Every row gives one point. Examples show where two turns around zero, p and q, send a point. Write where each new point lands after one turn and then the other. Backwards means that the second turn is done in reverse. Each puzzle has new turns, and all numbers are rounded.
In the rows, zero is written as 128.

Turn p:
116	112	142 -> 105	120	131
112	218	147 -> 140	193	62
153	80	133 -> 117	109	178
112	74	113 -> 112	75	147
146	156	105 -> 165	142	121
Turn q:
125	88	183 -> 72	117	165
146	167	79 -> 189	134	105
140	114	133 -> 124	114	140
141	188	139 -> 163	177	145
88	82	105 -> 92	97	84
Where do these land?
p, then q: 131	89	103 -> 97	101	149
p, then q: 116	107	92 -> 115	88	138
p, then q backwards: 133	181	129 -> 105	172	110
q, then p: 83	153	117 -> 170	126	96
p, then q: 116	121	117 -> 123	112	124
p, then q backwards: 189	117	211 -> 121	160	226

Turn p:
123	128	91	169	140	125 -> 128	132	116	180	146	135
126	117	179	129	133	100 -> 156	121	132	88	159	115
101	77	77	131	90	99 -> 112	120	48	151	124	96
104	110	144	119	162	222 -> 139	61	186	151	77	121
90	169	105	126	138	154 -> 84	128	164	159	124	114
194	157	141	121	95	68 -> 141	203	102	81	145	162
105	119	140	135	111	191 -> 142	109	157	148	83	93
181	145	147	94	154	65 -> 124	150	116	67	166	187
Turn q:
76	144	95	171	101	52 -> 106	118	41	140	162	74
112	115	146	103	157	154 -> 111	137	146	110	130	171
84	160	120	215	63	79 -> 126	159	56	187	174	54
135	95	135	83	142	154 -> 109	126	157	107	93	163
128	153	91	154	131	155 -> 171	127	103	152	131	146
188	108	122	71	144	159 -> 148	104	183	99	72	151
128	145	142	108	103	142 -> 138	162	136	115	115	120
152	54	164	119	161	132 -> 72	96	188	138	116	151
149	178	137	127	149	124 -> 169	125	141	103	158	121
Where do these land?
p, then q: 120	78	75	191	141	95 -> 157	59	101	187	142	151
q, then p: 85	91	165	96	161	155 -> 102	98	187	131	101	88
p, then q: 135	157	106	84	83	71 -> 153	149	64	73	129	148
q, then p: 151	121	80	100	145	116 -> 138	118	83	116	87	124
q, then p: 131	170	166	136	125	181 -> 143	156	189	115	131	163
q, then p: 135	142	163	83	94	87 -> 84	142	118	70	153	117
q, then p backwards: 100	138	119	141	178	149 -> 159	121	118	133	172	97
p, then q: 140	83	153	187	158	128 -> 144	70	178	159	121	130
q, then p: 154	171	126	135	69	170 -> 146	207	137	117	136	158
